Each row of a before or after table is a point. One or more steps were done to the points. Then noise was added and the rows were shuffled. The steps act on how far a point lies along the listed directions, d1 being the first. Write out the steps. A step turns or swaps two directions, mirrors them in a line or flattens them onto one, adds a multiple of one to another, or multiplies one. Angles are multiples of 10 degrees, from the lower direction toward the higher: turns from -170 to 170, lines from 10 to 170 but not 90. Use the fewest steps. Two steps may share a direction if one is a turn and the other turns, adds or multiplies; they go together, in the order done. Otherwise the lowest direction goes first.

Directions:
(1): [-23.2, 7.1]
(2): [7.1, 23.2]
Before (8 x 2):
[[9.3, -5.4],
[-1.0, -3.1],
[-2.6, -5.0],
[5.0, 3.1],
[8.2, -6.8],
[4.1, 5.0],
[3.3, 0.1],
[0.6, -4.8]]
After, 8 rows:
[[2.9, 0.9],
[10.6, -2.1],
[10.1, -3.6],
[-0.8, -5.5],
[1.9, -4.7],
[0.0, -3.0],
[2.2, 6.0],
[4.1, 4.4]]
Steps: turn d1 and d2 by -20 degrees

Directions:
(1): [16.4, -7.3, -9.4, -27.7]
(2): [-2.9, -12.6, -29.6, 11.6]
(3): [-14.4, 25.8, -13.8, -10.7]
(4): [-26.3, -17.3, 5.0, -12.7]
Before:
[[1.4, -0.7, 1.7, 1.7],
[9.0, 0.5, -1.4, -1.1],
[-4.0, 4.7, -7.5, -0.6],
[7.4, 1.4, -7.4, -1.5],
[2.8, 2.3, -1.8, 3.3],
[-0.5, -1.5, 6.9, 11.0],
[-1.7, -4.2, 2.1, 4.9],
[5.9, 6.5, 3.7, 0.9],
[2.8, 1.2, 1.7, 3.0],
[5.0, 2.2, 10.1, 3.6]]
After, 10 rows:
[[1.1, -4.0, -2.5, -5.5],
[3.0, -0.2, 0.2, -1.3],
[3.0, 1.9, -2.2, 1.1],
[13.1, 5.4, 5.1, -3.7],
[-8.2, 3.0, -5.0, 2.0],
[8.6, 8.7, 3.0, 2.4],
[8.0, 0.8, -2.7, -9.7],
[6.5, 0.3, 1.7, 6.5],
[1.1, -1.2, -1.9, 8.9],
[4.6, 1.8, -0.4, -0.6]]
Steps: mirror d1 and d3 in the line at 110 degrees; add 0.7 times d2 to d4

Directions:
(1): [20.2, -7.9, 26.2, 16.6, -12.3, -18.8, -2.2, -20.4]
(2): [10.3, -5.4, 26.3, -16.2, 0.8, 34.9, 6.7, -0.5]
(3): [-19.7, 10.7, 18.1, 34.1, 4.1, 9.8, 0.0, 15.8]
(4): [33.5, -2.9, -6.6, 10.3, 17.4, 2.2, -15.2, 23.3]
(5): [-9.1, 14.6, 20.3, -18.3, 25.2, -15.4, -20.9, -2.3]
Before, 9 rows:
[[0.1, -1.5, 6.6, -7.4, 3.5, 2.2, -0.3, -3.2],
[2.1, -4.0, -4.1, -8.4, -6.1, 1.1, 2.8, -3.9],
[3.8, 0.0, -2.0, 2.8, -3.1, -0.9, -1.2, -0.6],
[-1.4, 0.4, -10.3, 0.8, 3.6, 8.1, 0.1, 8.3],
[-3.4, -2.9, -6.0, 1.9, -1.6, 0.9, 4.9, 1.8],
[4.8, 0.2, -6.4, -4.4, 7.3, -7.1, -5.8, 6.6],
[-9.7, 4.2, -4.3, 4.4, -0.7, -2.2, -0.5, -0.5],
[6.8, 0.4, -1.6, 4.2, -1.1, -2.8, 2.1, 1.9],
[-0.6, 0.2, 1.7, 10.5, -2.0, 2.7, 0.8, 3.1]]
After:
[[-4.4, 1.9, 4.0, 6.6, -2.9, -4.8, -0.8, -4.1],
[8.6, -5.0, 0.4, -2.5, 1.9, 1.5, -0.6, 0.6],
[0.6, -0.3, 1.7, -11.7, 1.5, 1.7, -2.1, -1.9],
[0.1, 0.1, 4.9, 3.0, -5.2, -2.7, -0.2, -6.1],
[1.1, -0.2, 6.3, 4.3, -7.0, -5.2, 4.9, -6.2],
[-3.6, -2.7, -11.7, -1.4, -2.3, 8.1, 6.7, 8.1],
[-22.9, 6.8, -22.4, -12.2, 6.6, 16.5, 4.2, 12.4],
[-11.6, 2.4, -3.4, -5.9, 6.4, 1.2, 1.5, 4.7],
[-8.3, 6.2, -6.5, 2.6, 7.0, 2.2, -4.0, 8.0]]
Steps: multiply d1 by 3; flatten d2 and d3 onto the line at 130 degrees; turn d4 and d5 by -120 degrees
